Each row of a before or after table is a point. The points were changed in one or more steps. Then noise was added and the rows were shuffled. The steps act on how far a point lies along the listed directions, d1 being the first. Name the steps. A step turns or swaps two directions, mirrors them in a line or flattens them onto one, adds a multiple of one to another, or multiplies one. Angles are multiples of 10 degrees, from the lower direction toward the higher: turns from -170 to 170, lines from 10 to 170 but not 90. Use the fewest steps. Two steps may share a direction if one is a turn and the other turns, adds or multiplies; they go together, in the order done. Otherwise the lowest direction goes first.

Directions:
(1): | -54 |  29 |  13 |
(2): |  13 |  43 | -43 |
(3): | -29 | -35 | -44 |
Before, 11 rows:
|  33 | -52 | -27 |
|  95 |  20 |  14 |
| -34 |   0 |  -7 |
| -10 | -44 |  -3 |
|  11 | -27 | -42 |
|  32 | -40 |  13 |
|   2 |  -5 |  12 |
|  41 | -10 | -39 |
|  20 |   7 |  44 |
| -30 | -37 |  -9 |
|  33 |  15 |  30 |
After, 11 rows:
|  24 |  13 |  63 |
|  11 |  15 | -53 |
|   2 |  -9 |  17 |
| -24 | -14 | -11 |
|  70 |  62 |  26 |
| -25 | -59 |   4 |
|   4 | -40 |  27 |
| -35 | -58 | -10 |
|  -4 | -44 | -24 |
|  -6 | -18 | -56 |
|  29 |  23 |  38 |
Steps: multiply d1 by 0.4; multiply d2 by 1.6; multiply d3 by 1.3

Directions:
(1): |  18 |   7 |   6 |  61 |  28 | -55 |
(2): | -24 |  55 |   0 |  -2 |  60 |  28 |
Before (14 x 6):
| -13 |  30 |  10 | -23 |  24 |  60 |
|  -1 | -42 |   7 | -29 | -24 |  10 |
|   3 |  -9 | -15 |  29 |  14 | -34 |
| -12 |  36 | -21 | -26 |  56 |   0 |
| -15 | -55 | -17 | -57 | -45 |  33 |
|  -5 | -41 | -29 | -68 | -77 |  42 |
|  15 |  37 |  11 |  17 |  75 | -30 |
|  22 |   1 |   1 |  77 |  12 | -55 |
| -10 |  26 | -10 | -60 |   7 |  95 |
|   6 |  25 |  -6 |   4 |  -2 | -24 |
|  26 | -46 |  -4 |  22 | -30 | -69 |
|  14 | -44 |  28 | -20 | -88 |  -8 |
|  46 | -56 |  20 |  23 | -26 | -53 |
|   2 |  28 |  26 |  32 |  30 | -39 |
After, 14 rows:
|  14 | -64 | -26 | -34 | -92 |   1 |
|  26 | -44 |  33 |  15 | -75 | -43 |
| -10 |  43 |  26 |  17 |  41 | -18 |
|   8 |  32 |  -1 |  72 |  45 | -38 |
|   4 |  29 |  -7 |   0 |   3 | -18 |
|  -4 |   4 | -14 |  27 |  28 | -26 |
|  42 | -33 |  23 |  48 |   7 | -62 |
|  -9 |  10 |   9 | -37 |  -4 |  65 |
|   9 | -48 |   9 | -14 | -26 |  -8 |
|   2 | -73 | -14 | -32 | -57 |   1 |
|  25 | -23 |  -2 |  44 |   4 | -78 |
| -15 |  27 | -24 | -47 |  40 |  15 |
|   1 |  48 |   9 |  -9 |  77 |   0 |
|   2 |  -9 | -11 | -68 | -35 |  87 |
Steps: turn d1 and d2 by 30 degrees
